Rows are points. Each table stands for the endless flat space through its points: a line for two points, a plane for three, and so on. Write the one point that lies in both, or say that there is none.
In the rows, zero is written as 128.

First (3 x 4):
[[116 128 146 141]
 [ 89  81 131 140]
 [ 89  85 134 142]]
Second (2 x 4):
[[108 120 144 130]
 [105 117 141 132]]
They share: no point

First (4 x 8):
[[159 142 136 126 144 122 135 172]
 [129 158 118 114 130 108 107 158]
 [129 138 126 126 114 104  95 118]
 [139 151 126 127 136 111 116 162]]
Second (3 x 8):
[[122 154 136 129 133 124 109 144]
 [128 153 132 129 135 117 108 144]
 [152 119 116 104 118 104 114 129]]
They share: no point

First (2 x 11):
[[122 123  97 114  95 132 135 118 156 149 125]
 [128 117 133  90 131 132  93 154 126 113 119]]
Second (4 x 11):
[[143 100 124 100 104 159 110 118 152 127 119]
 [108 110 109  75 109 144 120 123 162 117 124]
 [142  93 121 106  94 129 110 154 145 165 111]
 [118 123 109  98 114 120 112 137 133 116 123]]
They share: no point

First (2 x 12):
[[135 139 112 106 129 130 139 101 116 137 105 149]
 [143 151 122 120 135 132 153 103 124 139 117 151]]
Second (2 x 12):
[[148 163 114 128 141 134 143 114 114 123 123 165]
 [142 151 116 118 135 132 145 106 118 133 115 155]]
They share: [139 145 117 113 132 131 146 102 120 138 111 150]

First (4 x 18):
[[ 89 120 121 131 109 103 163 131 107 130 113 131 137 111 118  92 128 122]
 [107 116 139 107 117  89 157 133 101 132 127 129 135 117 128  72 126 122]
 [ 98 118 126 120 108 102 150 127 105 121 123 125 140 108 111  91 137 131]
 [138 134 134  68 120 110 134 155 125 105 151 137 100 124 111  95 129 143]]
Second (2 x 18):
[[110 135 121 114 113 116 151 143 125 117 121 135 110 119 102 110 133 139]
 [ 90 123  97 102 101 124 151 151 117 105 137 143 130 103 122 106 117 119]]
They share: [105 132 115 111 110 118 151 145 123 114 125 137 115 115 107 109 129 134]

First (3 x 24):
[[120 124 118 130 150 159 101 114 128 103 133 121 127 126 127 152 124 134
  112 136 115 141 142 168]
 [ 92  86  98 150 170 153 105 108 154 111 129  83 125 140 113 138 124 156
  128 116 105 145 140 140]
 [134 138 124 120 138 155 105 118 120  99 135 135 131 116 133 158 130 128
  110 146 117 133 148 176]]
Second (3 x 24):
[[ 94  86  88 120 168 135  95 113 128 104 118  91 150 123 137 168 133 128
  112 131  96 157 178 174]
 [129 128 106 145 125 159 121 123 142  86 155 120 125 121 107 124 127 178
  142 117 121 114 131 116]
 [ 99 110 124 145 167 123 127 123 166 128 137 114 125 139 107 160 121 148
  112 153 121 126 149 158]]
They share: no point

First (4 x 24):
[[147 104 137 120  80  83 130 102 118  92 137 114 120 130 129 147 142 102
  150 136 181 122 147 135]
 [155  92 121 140  92 107 154 118 134 100 133  94 144 150 125 159 158  78
  162 160 153 122 119 131]
 [133 119 139 123  89  89 128  98 122 104 146 131 110 113 138 144 140 122
  139 120 178 120 164 144]
 [139 112 129 136  90  93 154 118 140 106 145  94 140 152 131 161 142 102
  150 146 181 130 145 135]]
Second (3 x 24):
[[133 122 125 138 114 133 149 111 145 125 142 134 127 124 172 139 159 117
  129 151 172 116 157 141]
 [136 107 131 143  81  85 151 111 129 125 166 109 129 118 110 182 150  99
  172 119 130 122 137 161]
 [139 110 125 142  84  91 147 105 125 119 160 108 125 118 114 177 147  99
  167 123 130 128 141 157]]
They share: no point

First (4 x 24):
[[132 142 118 126 139 133 111 127 146 124 141 117 121 137 141 119 101 139
  121 113 134 118 152 119]
 [147 154  89 126 141 134  91 133 158 138 168 105 114 115 143 140 122 150
  117 120 110 102 179  94]
 [114 142 114 114 137 117 107 139 158 146 141 111 119 153 133 119 131 149
  107 139 122 122 146 105]
 [154 138 120 145 133 156 113 118 141 103 141 123 127 121 143 130  75 126
  145  87 140 107 157 126]]
Second (2 x 24):
[[124 151 131 110 154 113 113 153 141 150 135 105 136 139 155 140 122 154
  120 130 123 118 156 104]
 [136 133  95 140 118 149 101 111 165 114 153 123 106 139 119 110 104 130
  120 112 129 112 150 116]]
They share: [130 142 113 125 136 131 107 132 153 132 144 114 121 139 137 125 113 142
 120 121 126 115 153 110]

First (2 x 24):
[[147 137 166 117 138 141 115 131 125 145 131 142 140 141 142 137  98 145
  142 130 132 161 140 125]
 [143 161 142 105 138 141  91 111 137 149 143 158 128 161 114 157 118 129
  138 114 112 133 160 145]]
Second (4 x 24):
[[147 135 128  92 137 139  90 113 139 152 135 140 134 136 127 146 110 132
  128 110 127 170 140 130]
 [147 155 183 127 127 149 110 118 114 152 150 175 124 171 127 151 110 147
  158 135 122 115 160 140]
 [161 131 166 127 101 118 119 147 132 132 127 174 137 194 150 159 141 120
  177 152 141 130 132 109]
 [127 163 139  85 167 175  80  78 120 176 162 139 118 107 101 133  72 163
  104  87 102 159 168 166]]
They share: no point

First (5 x 24):
[[ 78 105 140  98 158 164 141 125 114 135 117 129 152 125 127 120 171 182
  123 127  90 136 115 123]
 [126 126 146 126  99 111 142 120 126 147  78 105 105 142 144 121 109 119
  108 110 102  83  90 143]
 [ 93 107 158 111 155 135 149 127 112 141 144 139 154 131 120 147 158 198
  120  93 108 108  93 138]
 [ 99 133 130 122  92 106 159 117 119 133  95 125 112 159 137 129  95 139
   96  93  96  95  70 155]
 [ 85 100 148  99 168 170 134 126 116 141 117 123 155 116 129 120 184 183
  129 132  92 135 124 118]]
Second (3 x 24):
[[105 120 149 104 122 127 126 118 124 156 110 122 119 132 123 104 133 148
  132 126  99  98  98 135]
 [101 122 149 103 116 122 122 114 127 160 114 124 114 134 118  97 129 145
  137 129  97  94  94 137]
 [127 118 139 104 146 141 134 134 122 136  98 116 117 116 121 130 145 162
  114 124 115  94  96 143]]
They share: no point

First (3 x 24):
[[101 141 142 123 122 136 141 141 109 108 113 138 104 115 151 111  96 122
  100 152 104 144  93 147]
 [107 142 138 129 118 135 138 135 114 114 109 139 111 120 148 117  99 124
   98 147 102 145  94 143]
 [ 91 141 143 112 126 130 142 142  97 106 111 131  91 107 156 111  88 120
   97 153 104 145  88 157]]
Second (4 x 24):
[[119 131 168 175 128 158 117 149 143 139 129 151 115 103 169 110 135 118
   98 171 120 156 104 144]
 [105 139 156 174 123 175 122 147 124 129 115 146 130 108 165 127 113 108
  119 168  97 154 106 110]
 [ 99 134 169 173 121 156 119 167 159 127 126 143  99 107 167 126 152 134
  115 168 114 170 114 157]
 [ 98 140 151 154 111 149 133 162 155 110 116 143 108 124 146 123 136 136
  120 150 105 159 115 150]]
They share: no point

First (2 x 24):
[[146 161 127 150 133 105 139 119 103 152 149 123 137 148 138 100 146  96
  115 107 146 108 127 121]
 [143 140 124 135 148 105 118 122 109 140 155 108 128 133 150 103 131 105
  106 116 146 120 124 103]]
Second (4 x 24):
[[141 136 109 139 161  81 127 140  66 163 158 111 117 138 172  78 111 132
  107 132 142 107 130 100]
 [125 148 113 151 145 117 123 100 114 147 138 111 153 138 132 122 143 112
  111 132 158 127 110 104]
 [133 146 105 141 153 109 123 116 108 145 160 125 125 158 132 112 145 108
  129 126 134 133 128  90]
 [117 147 100 152 151 118 122 100 114 147 143 117 148 150 130 123 147 117
  122 138 152 134 113  95]]
They share: no point
